Each wall is flat, endless, passes through zero and stands at right angles to its row. A trip goes straight from one point to another. List the walls that it crosses, first one first.

Walls:
(1): [ 0.29 -0.01]
(2): [-0.16 -0.40]
(3): [0.39 0.18]
(4): [-0.13 -0.06]
(5): [-0.08 -0.23]
(6): [-0.44  0.02]
Trips:
[0.21 0.51] to [0.11 0.31] -> none
[0.31 0.11] to [ 0.46 -0.29] -> 5, 2
[-0.18 -0.42] to [-0.55 -0.38] -> none

Walls:
(1): [ 0.46 -0.42  0.07 -0.03 -0.27  0.19  0.02 -0.08  0.32  0.01  0.56]
(2): [-0.43 -0.05  0.59 -0.26 -0.32 -0.48 -0.05  0.32  0.36 -0.28  0.28]
(3): [ 0.31 -0.51  0.02  0.34  0.18 -0.24  0.04  0.35  0.27  0.18  0.34]
(4): [-0.27 -0.32 -0.10 -0.39 -0.15 -0.24  0.06  0.19  0.22 -0.32 -0.17]
(5): [-0.29 -0.45  0.37 -0.03  0.13  0.27  0.11  0.82 -0.03 -0.50 -0.27]
Trips:
[ 0.05  0.17  0.01 -0.72  0.03  0.30  0.09 -0.46 -0.14  0.36  0.11] to [-0.19 -0.10 -0.33  0.00 -0.35 -0.48  0.09  0.15 -0.21  0.46  0.50] -> 2, 3, 4
[-0.05  0.11 -0.14  0.40 -0.07 -0.42  0.45 -0.32 -0.37 -0.16 -0.26] to [-0.22  0.33 -0.26 -0.41  0.30  0.33  0.07  0.03  0.34  0.48  0.16] -> none
[-0.48  0.35  0.16  0.07  0.70 -0.07  0.20 -0.18 -0.13 -0.56  0.20] to [-0.26  0.15 -0.61  0.11 -0.33  0.06  0.31  0.07  0.17 -0.53 -0.50] -> 4, 2
[ 0.01 -0.14 -0.29  0.02  0.35 -0.20 -0.17  0.02  0.01 -0.22  0.08] to [ 0.36 -0.34 -0.44 -0.57  0.10  0.00 -0.52  0.26 -0.07  0.25  0.58] -> 1, 5
[ 0.05 -0.36  0.12 -0.02 -0.25 -0.32 -0.50  0.20 -0.27  0.15  0.05] to [-0.21 -0.21  0.21 -0.47  0.34  0.67 -0.22 -0.58  0.04 -0.09 -0.29] -> 3, 2, 1
[ 0.30  0.07 -0.29  0.43  0.06  0.38  0.24 -0.10  0.12 -0.22  0.12] to [-0.15  0.03  0.18 -0.16 -0.26 -0.17 -0.42 -0.33 -0.14  0.14  0.01] -> 3, 2, 1
[-0.47  0.38  0.15 -0.12 -0.45 -0.75 -0.42  0.08  0.54 -0.07  0.35] to [-0.62 -0.05  0.11 -0.23  0.06  0.06 -0.01  0.43  0.21  0.28  0.27] -> 3, 5

Walls:
(1): [-0.40  0.10 -0.17  0.34  0.32 -0.07  0.19 -0.06 -0.17 -0.54  0.04 -0.53
  0.36  0.47  0.34 -0.08 -0.25  0.21 -0.17 -0.65 -0.55 -0.22  0.51 -0.42
 -0.35  0.00 -0.12  0.50 -0.60  0.22  0.40 -0.05]
(2): [-0.04 -0.09 -0.10  0.18 -0.07  0.41 -0.42 -0.08 -1.01  0.19  0.11  0.18
 -0.01 -0.25  0.08  0.10  0.26  0.10 -0.35 -0.26 -0.52 -0.39  0.10  0.62
  0.27 -0.50  0.12 -0.03 -0.31  0.37  0.00 -0.42]
(3): [-0.31  0.44  0.17  0.29  0.18 -0.08  0.21 -0.65 -0.46  0.29 -0.19 -0.25
  0.26  0.10  0.12  0.40 -0.22  0.05 -0.28  0.13  0.19 -0.63 -0.22  0.24
 -0.02 -0.08  0.14 -0.30 -0.03 -0.46  0.39 -0.09]
(4): [ 0.03 -0.26 -0.42  0.20  0.05 -0.03  0.13  0.03 -0.44  0.27 -0.36 -0.27
 -0.18  0.16 -0.10 -0.31  0.73 -0.01 -0.27  0.77  0.20  0.13  0.13  0.18
 -0.03 -0.20  0.43  0.09 -0.18 -0.03 -0.40 -0.08]
(5): [-0.31 -0.20 -0.53 -0.08  0.07 -0.05  0.04  0.06  0.26 -0.21 -0.35 -0.05
  0.42 -0.17 -0.12 -1.18  0.17 -0.39  0.38 -0.04 -0.16 -0.07  0.06  0.04
  0.43 -0.19  0.39 -0.22  0.45 -0.10  0.40  0.31]
Trips:
[ 0.15  0.37 -0.62 -0.34 -0.01  0.12  0.13  0.06 -0.08 -0.03 -0.17 -0.59
  0.74 -0.30  0.23 -0.62  0.09 -0.35 -0.01  0.11  0.54 -0.45 -0.37 -0.21
  0.10  0.40  0.39 -0.44 -0.17  0.12  0.07 -0.29] to [ 0.11  0.20 -0.35 -0.18  0.12  0.09  0.44 -0.55  0.36  0.15  0.35 -0.20
  0.09  0.07 -0.10 -0.39 -0.47 -0.45 -0.32  0.47  0.48  0.30 -0.07  0.00
  0.22 -0.08  0.16  0.31 -0.20  0.07  0.08  0.40] -> none
[ 0.14 -0.12  0.12  0.25  0.50 -0.31  0.08 -0.05 -0.23  0.19  0.00 -0.23
  0.06 -0.64 -0.25  0.10 -0.23 -0.35 -0.20  0.20 -0.63 -0.04  0.25 -0.14
 -0.44  0.22 -0.05  0.27 -0.12  0.02  0.03 -0.23] to [-0.04 -0.28 -0.35 -0.08 -0.07 -0.06 -0.17  0.22  0.00  0.18 -0.31 -0.34
 -0.47  0.23  0.00  0.03 -0.23  0.24 -0.40 -0.59  0.27 -0.44  0.18  0.18
 -0.86 -0.26  0.45  0.50 -0.03  0.32 -0.34 -0.09] -> 3
[ 0.30  0.34  0.16  0.60  0.10  0.10  0.35  0.26  0.24  0.98  0.29  0.02
  0.28  0.41 -0.08  0.00  0.05  0.41 -0.14 -0.11  0.08  0.07 -0.46  0.50
  0.21 -0.11  0.11  0.41 -0.25  0.03  0.04 -0.01] to [ 0.20  0.15 -0.08 -0.58  0.02  0.03 -0.02 -0.25  0.26 -0.15  0.65  0.04
  0.11 -0.10  0.38  0.46  0.47 -0.21  0.26  0.50  0.09  0.18  0.23 -0.07
  0.30  0.63 -0.20 -0.06 -0.06  0.34  0.22 -0.02] -> 2, 4, 3
[-0.19  0.04  0.18  0.44  0.21  0.38 -0.59  0.08 -0.15 -0.14  0.74 -0.14
  0.05  0.07 -0.07  0.08 -0.07  0.04 -0.47  0.48  0.15 -0.09 -0.28  0.41
  0.23  1.01  0.27  0.03 -0.05 -0.04  0.02  0.15] to [ 0.43 -0.01  0.24  0.34 -0.24  0.15  0.36 -0.10  0.63 -0.22  0.03 -0.47
 -0.02 -0.06  0.29 -0.10 -0.03 -0.19  0.27  0.23 -0.13 -0.05 -0.10  0.02
 -0.02  0.08  0.31 -0.16 -0.27 -0.09 -0.44  0.01] -> 2, 3, 5
[-0.48 -0.22 -0.38 -0.61  0.07 -0.26 -0.28  0.10 -0.08 -0.23 -0.46  0.29
 -0.25 -0.17 -0.36 -0.36  0.11 -0.03  0.56 -0.38 -0.22 -0.07 -0.03 -0.14
 -0.12 -0.06 -0.40  0.02  0.11  0.09 -0.32  0.09] to [ 0.22 -0.19  0.14  0.26  0.36 -0.12 -0.07  0.25  0.37  0.23  0.05  0.01
  0.57  0.08  0.25  0.04 -0.32 -0.64  0.34 -0.17  0.14  0.38  0.37  0.46
  0.40  0.01 -0.19  0.31  0.49 -0.27  0.03  0.42] -> none
[-0.09  0.00  0.03  0.08 -0.12 -0.09  0.01  0.03 -0.23  0.09 -0.01  0.25
 -0.31  0.49 -0.50 -0.24  0.00  0.39  0.10  0.26  0.03  0.04 -0.38  0.12
  0.59  0.06 -0.35  0.23  0.01  0.27 -0.26 -0.36] to [-0.90 -0.09  0.23 -0.20  0.38  0.30  0.64 -0.44  0.16 -0.09  0.05 -0.66
 -0.72  0.51 -0.08 -0.11  0.04 -0.12  0.50  0.27  0.26 -0.20 -0.55 -0.16
 -0.02  0.21  0.09 -0.15  0.02 -0.26 -0.03  0.11] -> 2, 3, 5, 1
